Every row gives one point. Each copy is the shape, with its points in the same order, stretched, turned, moved and blurred by noise. Say if it was mirrored as well.
In the rows, 128 means zero.

Shape (7 x 3)
[[162  86  66]
 [110 171 130]
 [145  93  48]
 [154 100 137]
 [ 51 152  89]
 [ 79 149 150]
 [162 173 148]]
Copy 1 (7 x 3)
[[ 70  97 211]
 [114 135 104]
 [ 46 103 195]
 [128  84 171]
 [ 53 109  76]
 [115  97  82]
 [149 148 133]]
Copy 1 is: mirrored
Copy 2 (7 x 3)
[[199 100 100]
 [112 165 126]
 [204 101  99]
 [157 120 147]
 [ 92 137  59]
 [ 77 144 117]
 [133 170 170]]
Copy 2 is: only turned
Copy 3 (7 x 3)
[[116 154  60]
 [ 82 153 164]
 [ 79 151  53]
 [150 110 118]
 [  7 118 143]
 [ 64 110 179]
 [136 181 147]]
Copy 3 is: only turned

Shape (7 x 4)
[[137  84  94 130]
 [ 80 110  79  31]
 [152 143  80  65]
 [137 139 174 170]
 [101 134 105  66]
 [163 133 156 177]
 [187  52 155 122]]
Copy 1 (7 x 4)
[[159  74 137 130]
 [111 113 161  12]
 [161 118  83  64]
 [113 139 100 208]
 [114 125 121  71]
 [141 114  76 210]
 [121  22  74 151]]
Copy 1 is: mirrored
Copy 2 (7 x 4)
[[161  92 144 149]
 [127 126 208  42]
 [156 146 140  64]
 [106 141 102 207]
 [124 145 169  76]
 [132 131  90 200]
 [127  39  90 159]]
Copy 2 is: mirrored

Shape (13 x 8)
[[ 97 203 115 174  68 151 171 193]
 [103 111  56 172 188 105  79 132]
 [161 145 119 213 125  89 167 104]
 [188 228 186 142 136 130 190  68]
 [122  84 124  72  98 104 148 125]
 [130  94 148 173  72 136 169 123]
 [ 99 169  93 133 127 149 163 124]
 [152  41  71 146 122 161 169 126]
 [ 98 135  95 109 202 132 137 186]
 [ 69  84 161 167 122 104 134  89]
 [164 116  53 192 159 149  67 173]
 [127 158 146 213 114 146 153 162]
 [136 113 139 131 108 170 111 160]]
Copy 1 (13 x 8)
[[164 171  64 119 117 131 153 225]
 [125  90 102 165 223 151  80 114]
 [123 149 154 189 181  90 137 194]
 [138 210 245 119 157 142 153 204]
 [ 90  72 165  79 114  89 121 114]
 [135 114 152 172  93  76 152 154]
 [113 127 121 120 151 171 154 185]
 [135  14 149 153 142 103 157 144]
 [136  98  88  78 212 162 155 115]
 [ 91 136 142 185 122 110 137  82]
 [208  70  98 166 213 133  72 155]
 [178 164 106 170 148 102 153 169]
 [182  99 137 116 114 119 108 125]]
Copy 1 is: mirrored
Copy 2 (13 x 8)
[[ 64 184 121 143 113  85 166 173]
 [166 146  73 123 224 145 135 138]
 [186 171  91 109 109 103 196 149]
 [179 214 210  88  61 104 180 117]
 [137  82 122 114 125  90 121  78]
 [148  98 110 148  86 104 174 147]
 [101 158 131 118 142 134 162 117]
 [159  92  76 187 145 128 174  78]
 [120 137 144 139 230  98 153 103]
 [163  71 124  91 132 128 165 165]
 [173 172  63 192 205 125 121 143]
 [140 167 125 156 123 100 188 185]
 [139 122 143 175 131 107 124 138]]
Copy 2 is: mirrored
Copy 3 (13 x 8)
[[ 95 241 105 112  91 192 136 114]
 [ 90 132  65 187 145  65 110 142]
 [178 190 106 163 122  83 153  90]
 [215 213 171 117 174 140 115  79]
 [138  80 129  82 110 100 163 117]
 [152 134 119 151  83 146 175  92]
 [110 169  93 121 146 155 127  98]
 [167  65  41 138 112 143 178 121]
 [ 92 149  90 134 176 123 146 181]
 [ 96 110 158 190 124  93 164  75]
 [135 144  33 181 103 118  92 178]
 [133 205 113 180 106 159 151 128]
 [133 118 118 152  95 175 120 155]]
Copy 3 is: only turned
Copy 4 (13 x 8)
[[130 199 127 241  95  76 137 190]
 [ 77  86  93 129 157  82  51 151]
 [170  89 153 195 166  62  84  99]
 [208 208 146 170 198 118 142  56]
 [145  84 100  92  76 118 157 113]
 [166  90 151 198  67 123 125 107]
 [128 164  70 173 130 100 137 119]
 [156  32  72 172  99 145 104 131]
 [ 84 128  60 120 162 127 139 187]
 [ 72  70 153 155  99 118 138  66]
 [119 101  90 148 141 124   7 192]
 [138 144 154 232 122 117 107 155]
 [139 130 130 140  85 162 107 166]]
Copy 4 is: only turned

Shape (17 x 11)
[[132 134 191 217 117  84 160 131 132 126 196]
 [ 81 127 152 138 145 115 152  86 113 149 121]
 [ 79 117 110 122 167 153 143 139  97 148 168]
 [ 88 119 126 116 106 129 143 117 148 158 133]
 [114 157 130 147 118 154 151  91 105 101 206]
 [133 140 149 147 146 119 102 141 106 144 153]
 [125  99 118 111 117 145  80 128 130 135 138]
 [100 126 169 122 148 158 152 144 108 145 149]
 [171 139 121 113 131  13 112 122  98 143 134]
 [119 111 141 136 183 123 146 133 123 145 123]
 [ 81 145 119 111 115  84 134 127 249 130 145]
 [ 92 125 112 135 115 132 114 148 141 147 121]
 [108 140 110 123 110 129 151 102 110 122 198]
 [124 103 139 127 138 149 112 129 110 150 118]
 [ 88 112 115 119 132 121 138 125 105 121 215]
 [164 123 117 122 181 159 144 132 131 156 138]
 [118 124 134 129 120 132 148 114 115 106 117]]
Copy 1 (17 x 11)
[[157 163 101 232 152 105 189 128 145 120 182]
 [108 140 113 147 118 167 187 102 101 137 119]
 [ 84 150  79 103 133 161 145 119 116 109 180]
 [ 96 140 149 141  86 150 154  98 111 128 157]
 [167 142  57 136  89 124 152  88 133 124 181]
 [114 144 103 138 139 103 150 154 150 141 142]
 [118 111 137 115 114 126  92 136 130 153 148]
 [121 142 110 115 120 152 185 154 126 110 175]
 [ 86 113 114 157 159  36 149 118 105 115  68]
 [107 157 125 119 170 148 170 121 120 115 137]
 [ 87 128 208 161 102 128 150  18 187 105 162]
 [ 89 158 143 142 101 147 120 122 140 121 145]
 [130 133  77 132  93 107 140  86 109 109 178]
 [122 137 131 118 127 147 136 157 114 146 139]
 [103 106  66 134 117 124 131  96 115 104 192]
 [130 181 123  77 158 118 152 122 123 135 162]
 [148 140 121 132 111 145 147 121 114 101 124]]
Copy 1 is: mirrored
Copy 2 (17 x 11)
[[ 83 176 226 157 135  67  98 140 118 156 168]
 [ 62 107 153 164 130 129 124 108 117 108 108]
 [ 96 148 172 149 167 195 139 149  90 101 111]
 [114 120 141 155 109 142 149 117 106 102 132]
 [ 60 193 158 146 139 169 100 102 104 139 178]
 [143 145 172 152 156 122  82 122 110 123 123]
 [159 106 119 135 141 158 102 135  88 118 139]
 [108 133 198 130 143 165 132 110 102 126  93]
 [145 148 123 129 179  31  69 109 126  43 148]
 [107 114 170 126 173 141 130 129 140 115 103]
 [114 130 158 124  56 133 114 159 180  71 182]
 [152 134 125 158 114 151 125 147 106 109 119]
 [ 78 178 146 144 136 153 119 109  93 105 181]
 [148 100 141 142 148 144 125 118  97 125 101]
 [ 80 168 176 136 154 165 113 149  70  93 167]
 [143 121 166 126 193 163 144  94 160 120 127]
 [103 137 120 120 138 133 128 112 114 130 126]]
Copy 2 is: mirrored
Copy 3 (17 x 11)
[[190 149  93 245  97 161 135 124 179 141 117]
 [155 134 115 134 136 124 118  87 152 126  70]
 [106 139  54 106 145 133 145 134 134 127  95]
 [126 126 126 100  99 102 123 116 154 136  96]
 [115 154  78 155 144 161 151  74 141 165 149]
 [148 125 113 155 140 162 118 150 114 128 110]
 [114 107 127  99 106 133 100 132  94 110 123]
 [143 140  80 116 119 164 145 132 137 130  84]
 [247 140 166 157 164  75 101 153 121 122 125]
 [159 118  94 119 137 136 117 131 157  89  88]
 [130 176 145 111  63  77  82 133 231 106 148]
 [109 120 140 122 112 116 124 140 137 109  93]
 [122 149  88 137 130 114 150 101 144 166 144]
 [134 102 118 105 116 148 115 123 106 107  92]
 [126 166  52 132 111 115 147 121 126 153 136]
 [150  77  88  97 155 151 116 136 155 104 126]
 [145 130 133 128 127 134 149  90 136 105 104]]
Copy 3 is: mirrored
Copy 4 (17 x 11)
[[218 138 208 131 140  88 153  97 120 118 158]
 [115 127 139 163 139 105 139  75 129 154 117]
 [123 123 112 168 172 116 119 125 126 127 176]
 [114 106 130 124 111 132 132  97 153 139 156]
 [186 165 111 179 117 116 161  92 147 108 184]
 [147 159 141 117 144  99 113 128 102 127 148]
 [135 126 105 114 107 140  84 108 128 120 150]
 [135 114 136 156 135  91 120 142 124 160 159]
 [116 153 123  69 141  71 140 117  96  51  98]
 [131 119 138 138 179 103 113 130 138 150 112]
 [106 119 182  83 103 133 129  93 247 112 149]
 [111 122 147 116 121 156 115 119 129 133 154]
 [154 142 102 155 121 115 157  94 148  93 186]
 [134 120 119 126 133 129 102 119 111 151 134]
 [148 122 111 166 142 102 123  95 141  73 195]
 [157 128 100 110 185 116 127 149 151 160 133]
 [139 125 123 154 116 132 142 118 133 129 114]]
Copy 4 is: mirrored
